Each row of a before or after table is a point. The points were changed in one or more steps. Then noise was added and the rows were shuffled. The steps act on columns, c1 being the first. Write out the steps. A step turns or swaps two columns, mirrors them in a line or flattens them onto one, adds a multiple of one to another, or multiplies or shifts one. Angles are multiples of 10 degrees, from the lower column toward the higher: turns from -170 to 170, lines from 10 to 170 but not 90. Use the fewest steps. Two steps may share a column if one is a turn and the other turns, adds or multiplies; they go together, in the order done. Otherwise the lowest column goes first.
In the rows, zero is written as 128.

Before (8 x 2):
[[154 119]
 [ 90 119]
 [106 160]
 [165 130]
 [ 85 137]
 [100 149]
 [110 129]
 [123 165]]
After (8 x 2):
[[127 126]
 [185 123]
 [150 222]
 [102 157]
 [106 105]
 [120 182]
 [173 105]
 [127 207]]
Steps: shift c1 by 20; multiply c2 by 2.5

Before (8 x 6):
[[134 129 112 122 167  95]
 [144  83  89 132 160 102]
 [118 151 127  69 126 133]
 [118 143  96 132 104 132]
 [101 115 129 158 111 145]
 [108 115 107 113 154  98]
 [110 134 108 156 122 169]
 [142 166 145  61 118 114]]
After (8 x 6):
[[250 168 114  97 119 124]
 [142  83 131 144 160 175]
 [ 50 115 136 125 110 118]
 [206 150 132  83 125 124]
 [110 142 147 124 106 150]
 [ 61 132 160 133 121 116]
 [145 128 117 128 168 162]
 [124 116 119 105 154 164]]
Steps: turn c1 and c4 by 50 degrees; multiply c1 by 2; turn c3 and c6 by -130 degrees; multiply c3 by 0.7

Before (10 x 11):
[[107 134 141 133 143 137 139 141 117 113 109]
 [127 139 130 150 151 144 147 117 132 173 151]
 [147 134 111 145 149 129 161 112 104 162 122]
 [131 104 127 126 115 144 125 152 138 117  97]
 [114 110 136 142 139 126 121 115 123 115 101]
 [109 114 108 139 117 138 115 151 120 115 121]
 [167 137 151 107 136 106 131 151 125 119 164]
 [140 121 124 104 143 104 135 154 133 140 139]
 [102  93 126 147 120 135 146 139 126 101 105]
 [158 129 110 114 146 123 127 160 154 113 151]]
After (10 x 11):
[[156 135 141 141 121 130 110 112 118 113 131]
 [ 97 129 152 139 150  97 153  20 129 119 102]
 [129 148 138 142 104 132 132 163 136 177  98]
 [129 116 130 151 142  89 132  42 137 142 119]
 [110 125 112 151 132 111 148   5 154 113 113]
 [133 121 137 136 105 114 114 177 125 114 149]
 [133 102 127 119 126 135 107  59 141 113 149]
 [158  99 125 118  98 125  93 124 128 102 130]
 [153 116 109 114 118 127 128  81 121 111 144]
 [102 139 106 145 110 113 102 155 107 162 106]]
Steps: turn c1 and c8 by -160 degrees; multiply c8 by 3; turn c4 and c5 by -110 degrees; turn c2 and c5 by 20 degrees; shift c6 by -10; turn c7 and c11 by -130 degrees

Before (13 x 14):
[[163  84  90 117  90 169 178 104 162 167 105 142 163 167]
 [117 117 126  76 132 162 143 151 178 153 111  91 172 151]
 [ 92 103 201 178 146 118 121 140 196 186 172 134  88 110]
 [195 176 111 124 130 135 113 155  72  70 146 171 162  85]
 [137 103 139 176 171  74  73  98 116 113 138 171 109 190]
 [170 109 102 129 103 180 183 139 192 107  58 144 150 185]
 [196 144 107  88 131 146 143 197 115 151  92 148 132  92]
 [127 119 166 157 143 161 129 159 137 166 168 130  96 174]
 [174 191 126 123 135 135 126 102  78 114 101 154 110 108]
 [114 149 126 164 169 112 136 124 177 171 159 161 126 175]
 [105 167 116 122  92 141 118 182 109 155 109 141 149 105]
 [110 118  73 140 138 189 165 153 147 162  93  95 150 105]
 [114 120 152 167 165 146  56 107 176 162 167 181  89 162]]
After (13 x 14):
[[196 108 107  88 131 146 125 198 116 105  93 131 131  91]
 [ 92 118 202 179 144 117 117 144 194  96 171 121  61 113]
 [171 159 101 129 104 180 100 138 193 134  59 167 146 185]
 [104  97 117 124  92 141 116 182 110  94 107 114 150 105]
 [163 171  88 117  90 170 103 106 162  76 104 164 115 165]
 [117  95 125 162 170 112  91 122 176  92 159 117 120 176]
 [110 136  74 137 137 191 132 153 146  87  92 177 125 105]
 [112 111 152 168 166 143 115 107 178 118 166  37  82 161]
 [125 113 167 157 145 160 127 159 138 112 170 127  83 172]
 [118 149 126  76 132 163 150 151 178  81 111 162 144 150]
 [174  69 125 120 135 135 121 101  76 149 100 113 150 106]
 [138 145 139 176 170  72 122  98 118 148 139  59 110 191]
 [193 116 112 123 130 136 117 154  70 162 147  93 204  84]]
Steps: turn c7 and c12 by 120 degrees; add 0.3 times c1 to c7; turn c10 and c13 by 150 degrees; turn c2 and c13 by 150 degrees
